Each row is a point. Examples show where two turns around zero, p and q, send a point. Write where each new point lands after one turn and then the other. Backwards means that the second turn is done in reverse. Each puzzle has new turns, and all numbers are rounded.

Turn p:
[0.25 0.40] -> [0.31 -0.36]
[-0.29 0.09] -> [0.17 0.25]
[0.04 -0.48] -> [-0.47 0.10]
Turn q:
[0.04 0.30] -> [0.30 -0.04]
[0.40 0.19] -> [0.19 -0.40]
[-0.19 -0.57] -> [-0.57 0.19]
[-0.25 0.09] -> [0.09 0.25]
Where do these land?
p, then q: [0.04 -0.10] -> [-0.01 0.11]
p, then q: [0.20 0.71] -> [-0.40 -0.62]
p, then q: [-0.13 -0.08] -> [0.15 0.04]
p, then q backwards: [0.25 -0.26] -> [0.16 -0.32]
p, then q: [-0.36 -0.27] -> [0.42 0.15]

Turn p:
[0.16 -0.16 0.22] -> [-0.28 -0.11 -0.09]
[0.23 -0.07 -0.12] -> [-0.11 -0.10 0.23]
[-0.35 0.15 -0.26] -> [0.45 0.10 -0.01]
[-0.30 0.62 -0.17] -> [0.41 0.58 0.04]
[0.26 -0.53 0.34] -> [-0.48 -0.45 -0.18]
Turn q:
[0.38 0.28 0.45] -> [-0.38 0.52 0.11]
[-0.14 0.23 0.13] -> [-0.03 0.17 -0.25]
[-0.08 0.09 -0.33] -> [0.35 -0.03 -0.02]
[-0.16 -0.60 -0.25] -> [0.07 -0.65 0.16]
Where do these land?
q, then p: [0.18 -0.20 -0.57] -> [-0.61 -0.15 -0.03]
q, then p: [0.17 0.08 0.04] -> [-0.03 0.18 -0.07]
q, then p: [-0.09 -0.21 0.65] -> [0.60 -0.09 -0.33]
p, then q: [-0.26 0.33 -0.13] -> [0.07 0.40 0.17]

Turn p:
[0.33 -0.42 -0.14 0.10] -> [0.19 -0.52 -0.09 -0.06]
[-0.74 0.15 -0.34 -0.05] -> [-0.63 0.33 0.00 -0.43]
[0.27 0.16 0.21 -0.14] -> [0.32 0.12 0.11 0.18]
[-0.34 -0.21 -0.28 -0.44] -> [-0.21 -0.03 0.37 -0.50]
[0.10 0.13 0.49 0.57] -> [-0.08 0.01 -0.31 0.70]
[0.41 0.10 0.01 0.27] -> [0.32 -0.08 -0.33 0.19]
[-0.03 0.10 0.05 -0.31] -> [0.09 0.17 0.26 -0.08]
Turn q:
[0.11 -0.24 -0.06 0.15] -> [-0.04 0.16 -0.25 0.07]
[-0.32 0.00 -0.29 0.13] -> [-0.41 0.07 0.14 0.12]
[-0.29 -0.13 -0.47 -0.37] -> [-0.30 0.43 0.39 -0.19]
[-0.28 -0.31 -0.19 -0.18] -> [-0.32 0.27 0.05 -0.26]
[0.53 0.36 0.35 0.15] -> [0.60 -0.32 -0.13 0.27]
[0.25 0.33 0.66 0.12] -> [0.46 -0.61 -0.18 -0.01]
Where do these land?
p, then q backwards: [0.03 -0.34 0.06 -0.29] -> [-0.17 0.36 0.10 -0.19]
p, then q: [-0.65 0.41 0.06 0.07] -> [-0.32 -0.46 0.53 0.07]
q, then p: [0.07 -0.07 -0.55 0.09] -> [-0.16 0.39 -0.30 0.23]
q, then p: [-0.29 -0.09 0.38 0.55] -> [-0.42 -0.40 -0.05 -0.45]
q, then p: [0.39 0.09 -0.06 -0.04] -> [0.30 -0.01 -0.25 0.13]
q, then p: [0.44 0.00 0.13 -0.37] -> [0.59 0.04 0.01 0.05]
